Rows are points. A path goes straight from each point to the next, and from the last back to the first. The post is the endless flat space through its rows: a point in 2 columns, a line in 3, a plane in 4, and so on, so that a path can go around it. How many times does the path go around the post? Going back the other way cancels.

Post (2 x 3)
7; 15; 47
3; -30; -51
Path (14 x 3)
24; 51; 48
-4; 44; 37
-62; -16; 17
10; -49; 34
13; -73; 72
69; -59; 9
51; -7; -8
5; 60; 10
-29; 12; -31
-38; -68; -31
18; -58; 47
44; -4; 34
40; -8; -46
52; -26; 13
Times around: 2

Post (5 x 6)
9; 3; 72; -94; 50; -113
20; 10; -62; 4; 25; 32
13; 26; 3; 9; -22; 34
9; 6; 34; 4; 53; -85
7; 12; -54; 4; -69; 7
Path (18 x 6)
56; -17; 33; -38; 27; -13
39; 37; -46; 68; 3; 0
-1; 54; 9; 29; 11; -25
-48; 48; -3; 12; 28; 18
-1; -50; -16; -20; 67; -37
-4; -35; 19; -20; -30; 25
-46; -24; -17; -40; -18; 1
12; -11; -13; 3; 33; -3
40; -2; -28; -34; -12; -54
49; 63; 18; -59; 13; -53
-28; 59; -56; -67; 29; -69
-56; -4; 7; -52; -36; -22
1; -61; 39; -19; -43; -18
42; -8; -26; 1; 18; -27
59; 42; 27; 12; 62; -4
10; 82; -56; 29; 33; -21
-65; -8; -2; -106; 0; -94
-17; -66; -26; -2; -16; -2
Times around: 3

Post (8 x 9)
7; 21; 38; 20; -17; -21; 9; -110; -53
30; 49; 70; -68; -12; -26; -26; -13; 16
-18; 71; 25; -16; 36; 43; -25; -20; -72
13; 5; -64; -12; 41; -10; 16; 64; 115
37; -27; -39; 36; -75; -26; -47; -1; -32
-9; 60; -33; -61; 75; -4; 36; -16; -89
6; 14; -27; 1; 72; -29; -6; 109; 18
6; 11; 47; 36; -77; 83; 45; 54; -59
Path (29 x 9)
21; 85; 28; -63; -3; -6; 50; 10; -53
76; 43; -77; 14; 43; -71; -13; 13; -31
56; -10; 53; -6; -1; 35; 75; 11; -68
17; -17; -6; -8; 73; -35; -30; 57; 16
-30; -15; -6; -56; 34; -19; -55; -4; 44
-35; 10; -113; 23; -18; 19; 19; -3; 10
-10; 58; -4; 9; 6; 15; -11; -35; 24
54; 62; 27; 49; 25; -57; 3; -2; -40
64; 10; -19; -20; 10; -15; 23; -24; -27
74; 23; 8; 15; 14; -11; 18; 10; 50
24; 43; -42; 33; 12; -32; 77; 16; -10
-24; 87; 59; -37; -4; -6; 11; -50; -24
-47; 45; -10; 31; -34; -12; -4; 31; -24
17; 70; -23; 41; -14; -52; 46; -48; -37
30; 38; -47; 47; 29; 32; 18; -47; -28
37; 8; -16; -7; 62; 15; -29; 13; -42
19; -61; -43; 22; 4; -16; -13; -23; 15
35; 34; -11; -18; 43; 17; -95; 88; -58
75; 44; -52; 3; 12; -9; 18; 27; -32
89; 2; -49; -12; 16; -26; -57; -44; -23
14; 1; 30; 8; 29; 52; 63; -29; 23
-1; -20; 21; -43; -11; 6; -6; 12; -36
-27; 32; 41; -65; -68; -24; 7; -2; -62
-43; 71; 25; 46; 6; 42; 20; 9; 10
-60; 51; -2; 4; 89; 25; 15; 21; -4
-2; 12; 18; -69; 9; 2; 7; 8; -23
0; 6; -6; -9; -8; 44; -28; -21; -35
-53; 6; -9; -20; 30; 10; -6; 54; 9
-6; 19; -74; -6; 0; -25; -16; 63; -6
Times around: 2

Post (11 x 12)
32; 1; -9; 11; -22; -5; -2; -57; -41; -17; -12; 23
-34; -12; -48; 26; 13; 16; -60; -6; -1; 4; -46; -121
-4; 14; 53; 22; 43; -15; -9; -12; 28; 41; -15; 18
-20; 25; -3; 2; -43; 39; 46; 24; 3; 33; 4; -25
8; 18; 14; -9; -20; 1; -27; 38; 21; 17; 10; 26
-1; 1; -14; -42; -26; -16; -9; 2; 10; -2; -43; 48
-27; 8; 18; -34; -28; -2; 0; 21; -25; 40; -10; -26
-41; -6; 24; -37; 37; 57; -15; 24; -12; -17; -23; -37
31; -34; -16; -5; 39; -61; -28; -14; 7; -69; -13; -14
0; 21; -42; -6; -8; 30; 16; 30; -26; 42; 8; 23
-3; 19; -21; -17; -24; 49; 37; -4; 13; 65; 61; -2
Path (8 x 12)
28; 3; -8; 32; -10; 15; -13; 44; -12; -16; 2; -16
-31; -12; 12; 34; 27; 8; 15; -5; -27; 24; 5; 11
-42; 24; 21; -1; -8; -4; 24; 31; -21; 34; -19; -13
-18; 32; -38; -8; -3; 48; -8; -23; -42; 10; 11; -10
-41; -5; -29; -16; -43; -14; -17; 8; -12; -36; -60; 21
-18; -24; -19; 6; -20; 16; -32; 20; 2; 42; 3; -18
8; 0; -7; -18; 21; 45; 18; 7; 37; 26; -24; -15
31; 32; -20; 0; 6; 19; 42; 8; 4; 20; -6; -5
Times around: 0

Post (17 x 18)
48; 2; 5; -26; 25; 81; 1; -30; 21; -8; -31; 44; 35; 49; 26; 5; 5; -25
6; 12; 14; 46; -10; 25; -31; -49; -6; 25; 21; 0; 41; 37; 94; -61; -15; -37
40; 5; -72; -31; -55; -69; -5; -2; 56; -48; -17; -43; -32; -40; 25; -38; -23; -4
-83; 14; 66; -66; -9; -5; 57; 46; 43; 6; -7; -14; -25; 15; -44; 23; -39; -14
1; 44; -40; -100; -19; 85; -30; 26; 29; -42; 14; -22; 1; 77; -11; 39; -7; 27
-40; 22; 17; 6; 18; -16; -21; 22; -32; -27; -2; 24; 46; 78; 69; 27; -12; 8
-59; 36; -19; -2; 100; 4; -28; -14; 28; -5; -49; -41; 72; 47; -43; 19; -26; -18
-22; 42; -22; 89; 34; -13; -41; 67; 32; 60; -13; -23; 54; -31; 6; 11; -25; -26
15; -7; 22; -73; 21; -50; 22; -23; -36; 29; -14; -42; 70; 14; 28; -34; 84; 16
-8; 25; -25; -16; 56; 31; -47; 35; 21; 3; -27; -40; -79; 23; 17; -2; -7; 90
-43; -4; -9; -44; -19; 15; -69; 20; -51; -18; -76; 10; 16; 48; -32; 20; 4; 10
1; -13; -56; 17; -46; -82; 55; -7; -17; -27; 25; -63; -76; -40; -30; -12; -65; 15
-30; -8; -17; 23; -34; 52; 24; 6; 2; 27; -6; -24; -91; 90; 54; 62; -10; -10
7; 0; -16; 16; -110; -11; 8; -3; 22; 33; 10; -26; -48; 5; 74; 51; -91; 28
-35; -24; 12; -29; 21; -1; 9; 67; -62; -32; -70; -86; 35; 20; 39; -24; 1; 12
12; 16; -35; 20; -27; -7; 15; 1; -54; 35; 2; -24; -36; 59; 110; 16; -121; -56
2; 38; -19; -39; 62; -26; 58; -41; -25; -32; -17; -52; -5; -108; 43; -40; -13; -45
Path (17 x 18)
-19; 46; -16; 63; -54; -29; -41; 30; 14; -16; -14; 42; 46; -25; -11; -12; -56; -60
9; 30; -105; -10; -5; 18; 4; 20; -20; -17; -34; 20; -24; 1; 36; -4; -104; -3
31; 45; -53; -40; 2; -17; 51; 38; 21; 30; 53; -30; -6; -29; 41; 54; -20; -12
61; -11; 21; -3; -12; 21; 11; 2; -65; -3; 37; -29; 39; -57; 3; 2; -30; -20
5; -13; 20; -17; -4; 64; -62; -4; 13; 57; -85; -36; -40; -13; -50; 47; -15; -22
-70; 25; -6; 15; 29; 13; 21; 46; 0; -22; 50; -29; 18; 13; 44; 71; -80; -12
-61; 39; 5; 3; 45; 57; -42; 14; 10; 12; -23; -23; -37; -22; 2; -55; -93; 9
20; 21; -45; -24; -9; -15; 45; -37; -4; -2; -24; -6; -26; 18; 32; 17; -37; 5
-15; 49; -23; -17; -29; -111; 52; -35; -26; 42; 37; -70; 40; 29; 38; 51; -6; -48
-46; 44; 12; -9; -4; -30; -18; -21; 15; 11; 25; -44; -66; -4; 72; -30; -80; -65
-20; -42; 1; -28; -15; -81; 3; 72; -39; -4; -1; 23; 46; 81; 16; 29; -41; 11
-12; 4; -60; 1; -17; 21; 20; 37; 79; -12; -33; 15; 6; 32; 59; 51; -15; 30
-26; 45; -26; 41; -38; -6; 78; -4; -21; -5; 24; -46; -7; 55; 80; 64; 31; -56
-11; 17; 16; -46; -26; 22; 21; -24; -20; -29; -10; -25; -3; 6; 30; 58; 73; -1
-57; 55; 7; -20; 47; 62; -47; 13; -3; 32; 47; -97; 38; 22; 68; 18; -29; 27
-28; -21; -32; -3; 13; -5; -27; -1; 22; 0; -44; -32; 39; 10; -8; -3; -16; -16
11; 6; -37; -50; 56; 37; 42; 39; -8; 11; -66; -52; 49; -29; 13; -62; -36; -18
Times around: 2

Post (17 x 18)
-5; -4; 57; -71; -57; 28; -24; -8; -59; 68; 0; -3; 6; 32; -50; 37; 84; 16
17; -18; -21; -30; -59; 61; -14; -32; -77; 90; 18; 32; 10; -48; -24; 92; 62; -17
12; -28; 54; 3; -109; 29; -75; -44; -50; 78; 58; -12; -56; 7; 22; 76; 61; -11
-7; -54; 4; -12; 8; 18; 19; -35; 65; -26; 30; -68; 40; -14; -32; -42; -36; -99
7; -9; 31; -59; -115; 67; -11; -83; -49; 53; -31; 35; -64; -4; 4; 17; 62; -20
2; 34; 28; -5; 74; 25; -24; -15; -62; -59; -11; 17; 22; 3; 49; -3; -19; 55
-9; -32; -2; -47; -104; 60; -77; 32; -73; 35; -28; 7; -35; -3; -18; 43; 22; -18
3; -21; -25; -51; 26; -36; -10; -43; 52; 23; -10; -86; -4; -64; -2; -22; -53; -5
-34; 23; -65; -19; 44; 36; 4; -12; 4; -18; 14; 49; -2; 61; 1; 26; -4; 69
-17; -21; -24; 41; 32; 28; -11; -16; -1; -65; -59; 38; 28; 3; -12; 15; 60; 100
20; -28; -6; -81; -17; -6; 13; 11; 102; -23; 69; -28; 33; -72; 14; -57; -20; -45
30; 40; -3; 39; 41; -6; -59; -26; -7; 6; -27; 59; 53; 15; -27; -25; -19; 55
33; 7; 28; -43; -5; -45; 23; -1; 63; -33; 7; -9; -11; -41; -31; 45; -40; -58
-10; -27; 35; -13; -54; 34; 0; 10; -35; 102; -31; 30; -10; 12; 48; 44; 43; -14
10; -17; -43; -64; -19; -58; -21; -36; 57; -36; 3; -49; 58; -17; 30; -13; 4; -81
7; -10; -20; 23; 62; -37; -27; 1; -29; -15; 11; 29; -35; -8; -20; -38; 49; 1
-19; 27; -48; 39; -7; -43; 48; -11; -41; -31; -3; 8; 42; 8; -2; -26; -17; 66
Path (24 x 18)
-14; -32; 45; -25; 38; 9; 14; 46; -25; 9; -17; 43; 22; -46; 36; -16; -20; 57
19; -30; -67; -50; -67; 35; -3; -27; -32; 17; -31; 50; 40; -42; 17; -21; -2; 9
16; -24; 21; 1; -2; 14; -9; 16; -2; -31; 13; 1; -11; 23; -22; 1; 38; -9
18; 8; 7; -121; -26; -52; 27; -7; -58; -44; -19; -47; 23; 41; 64; -14; -8; 15
35; -13; 32; 7; -3; -21; -57; -78; -55; 26; -47; 24; 27; -29; 4; 30; -64; -33
-2; -3; 45; -64; 5; -15; -46; -63; 9; 78; 20; -30; -19; -12; -8; -7; -16; -32
-1; -35; 3; -1; 9; -3; -54; -12; -8; 3; -5; -3; 30; 33; -13; 5; -15; 1
49; -1; -1; -10; -21; -61; -36; -40; 2; 60; -9; -4; 22; 8; -26; -2; 53; -12
39; 38; 2; 0; -1; 3; 47; -39; 37; -23; 14; -32; 18; -17; 30; 25; 16; -6
22; 66; 5; -7; 23; 33; -87; -37; -5; -11; -43; 22; 14; -24; -67; 34; 16; 42
-37; -24; -55; -51; -2; 7; -89; -42; 39; 37; -47; 0; 38; 1; 27; 16; 35; 3
-11; -22; -1; -7; -18; 17; 10; -49; -42; -15; 15; 52; 22; -41; -37; 38; 15; 8
-66; -70; -32; -3; -1; 43; 20; -23; 13; -37; -93; -44; 48; -39; 33; 11; 38; 5
8; 15; 5; -63; 37; -4; -113; 33; 6; -20; -4; -23; -15; -45; 38; -39; 41; 8
44; -15; 12; -24; 25; 33; -60; -6; -3; -8; 37; -21; -24; 10; 16; 41; 65; -1
43; -52; -10; -8; -47; 34; -32; 42; -37; -14; 33; 38; -45; -6; 67; 22; -26; 11
-15; -82; 20; -61; -38; 33; -62; 10; 40; -47; -50; 17; 33; -7; 7; 0; 56; 4
-62; 7; -45; -5; 32; -14; 1; -47; 58; 37; 31; 43; 44; 29; -59; -13; -13; 4
11; -19; 82; -19; 22; 39; -89; 15; -46; -8; -15; 2; -56; -41; -12; -36; 25; -24
-4; -11; 26; -52; -17; 118; -12; 12; 51; -22; 8; -26; -29; 8; -11; 14; -2; -16
46; -40; -28; -27; -14; 17; -72; 29; -46; -9; -34; -50; -30; 8; -32; -17; 15; -18
-10; -15; 2; 25; -17; 22; 24; -24; -36; 3; -18; -51; -8; 42; -22; 21; 3; -56
-14; 16; 4; -33; 28; 43; -44; 5; 33; -54; -11; 38; -25; -3; 21; -35; 35; -27
-51; 5; -4; -22; -87; 11; -38; -66; -2; 22; -8; -40; 8; -9; -47; -57; -21; 14
Times around: 0

Post (17 x 18)
28; 31; -33; -1; 40; 8; -19; -24; -12; 22; -2; 27; 21; -9; 30; 23; -3; 19
35; 31; 57; -56; -1; 20; 18; 2; -61; 50; 53; 3; 0; 60; 26; 9; -18; 27
41; 4; 9; 13; -23; 35; 28; 34; 27; 35; -28; 10; 20; -15; -25; 31; 9; 46
-20; 59; -41; 23; -21; -47; -33; -73; 31; 18; -5; -42; 35; -1; -27; 29; -3; -70
8; -4; 10; -28; -8; 41; 45; 70; -36; -49; -17; 20; 7; -41; -19; 86; -39; 41
55; -6; 31; -28; 21; -26; 12; 21; -1; 15; 14; -2; -53; -9; 1; -26; -19; -26
-39; -2; -49; 24; -40; 23; -68; -58; 34; 6; 0; -20; 6; 33; 3; -29; 64; -37
-66; 64; -22; 42; -22; -44; -67; -16; -21; 36; -14; 33; -7; -16; -62; -43; 20; -49
12; -30; -7; -13; 34; 25; 34; 42; -30; 72; 49; 4; 7; 17; 21; 15; -8; -31
-6; -29; 7; 0; -38; 17; 31; 45; 36; -35; -28; 40; 56; -7; 8; 30; -75; 27
41; 7; 43; -39; 15; 65; 42; 31; 13; -48; 8; 91; 62; -73; -50; 44; -27; 15
-52; 36; -54; -5; 15; -47; 1; -69; 29; -3; -43; 3; 52; 8; -62; -2; 42; -50
17; 17; 1; -28; -16; 35; 49; -32; -28; 21; 16; 14; -17; -8; 21; -33; -64; 2
-23; 1; 23; -15; 13; 52; -13; 25; 22; -7; -18; 3; 20; -40; -51; 14; -35; 30
-20; 5; 3; 14; -13; -51; -70; -98; -28; 29; -37; 12; -13; 8; -52; -2; 21; -47
20; -1; -11; 20; 23; -17; 46; -25; -27; -4; 102; -8; -30; 24; 6; -14; -17; 49
-30; 0; 26; -34; 32; -13; 25; -19; -9; 21; 20; -2; -22; -50; 41; -4; 16; 19
Path (32 x 18)
-6; 9; -29; 100; -21; 14; -25; 86; 39; 65; 35; 18; -12; -2; 18; -1; -3; 32
-34; 4; 56; -59; 36; 59; -59; -55; -58; 30; 71; 33; -16; -44; -16; 26; 63; 27
39; -16; 41; 9; -1; 11; -29; 11; -70; 98; 37; 2; 6; 15; -52; 67; -9; 27
9; 9; -1; 36; -27; -18; 26; -55; -37; -16; -1; -38; 15; 2; -45; 34; -15; 91
-83; 25; 11; 52; 30; -25; -29; 30; -64; 15; 21; 14; -37; -43; -13; -63; -46; -3
-34; 13; 35; 6; -24; -8; -31; 26; -56; 61; -30; -26; -23; 84; -53; 18; -16; -45
15; 16; -57; -2; 0; 44; 51; -95; 66; 56; 46; -39; 64; 62; -20; 17; 22; -58
23; 29; -13; -47; -4; 102; -75; -2; -2; 35; 17; 14; 56; -30; -19; 74; 18; 50
-40; -16; 10; -101; 6; 26; 44; -13; 70; -5; -1; 30; 61; -29; -17; -38; 8; 6
-15; -16; -47; 54; -82; 23; -42; -19; 11; 69; -30; 35; -14; -76; -35; -12; 67; 9
85; -4; 46; -36; 15; -19; -62; -10; -46; -33; 35; -18; -9; 2; 4; 28; -43; 83
-38; 94; 97; -48; 72; -55; -28; -79; -108; 55; 60; 51; -5; -8; -102; -73; 36; -23
4; -19; -19; 6; -17; 92; 65; -2; 59; -3; 15; -43; 4; 68; 30; -24; -2; -23
-6; -15; 16; -23; -59; 13; 37; -82; -30; -16; 15; -11; -41; 68; 0; -20; 0; 42
21; 2; -36; -9; -14; 49; -76; 46; 18; 111; -13; -31; 6; 12; 12; 70; 47; 15
-9; -19; -56; -11; -36; 32; 42; 9; 29; 46; -15; 31; 80; -37; 34; -12; -44; -14
-18; 28; -43; 36; 41; -28; 37; -53; 39; -20; 44; 30; 42; -51; -13; -68; 6; -15
-72; 4; 10; 23; -24; 37; 11; -10; 2; -42; 45; -13; -15; -14; 50; -35; 51; 40
-22; 30; -84; 118; -55; 21; -18; 15; 28; 28; 26; -22; 5; 44; -9; -1; -84; 15
-36; 50; -37; 21; -3; -1; 14; -70; 25; -29; 28; 15; -13; -23; -38; 3; -1; 39
23; -17; -8; -1; 11; -37; -8; 48; 47; -48; 45; -43; -29; -94; -42; 46; -25; -82
49; -11; -77; 54; 18; -24; 10; 10; 18; -16; 16; -56; 11; 23; -37; 56; 29; 58
22; 29; -89; 69; 38; -16; 45; 61; 52; -22; 117; -38; 25; 42; 48; -8; 48; 2
-30; 23; -20; 19; -25; -30; 11; -52; -22; 16; -20; -45; -37; 56; -22; -26; -10; -46
10; 64; 15; 31; -47; -59; -13; -21; 4; 5; -7; 24; 4; 8; -1; 30; -77; 30
23; 81; 20; -54; -50; -25; -3; 10; 2; -20; 10; 7; 48; 17; 6; 108; 31; -27
-58; -48; 33; -23; 52; 4; 24; 0; 31; 48; 49; 22; -25; -102; 8; 8; -46; -7
-4; -62; -92; 13; 36; 66; -3; 75; 36; -9; 31; 38; -22; -106; 16; 5; -10; 35
23; -26; 26; -71; -13; -6; -5; -72; -47; -31; 4; 43; 13; -22; -40; 44; -5; 31
51; -28; -21; 82; -84; 28; -31; 11; -32; 0; 42; -13; 7; 46; -62; 27; -94; 51
75; 40; -32; 28; 56; 6; 30; -49; 52; -34; -10; 11; 79; -23; -77; 0; 58; 73
10; 16; -62; -33; 5; 87; 68; -91; 9; -9; 11; -18; 16; 40; 42; -31; 24; -55
Times around: 5
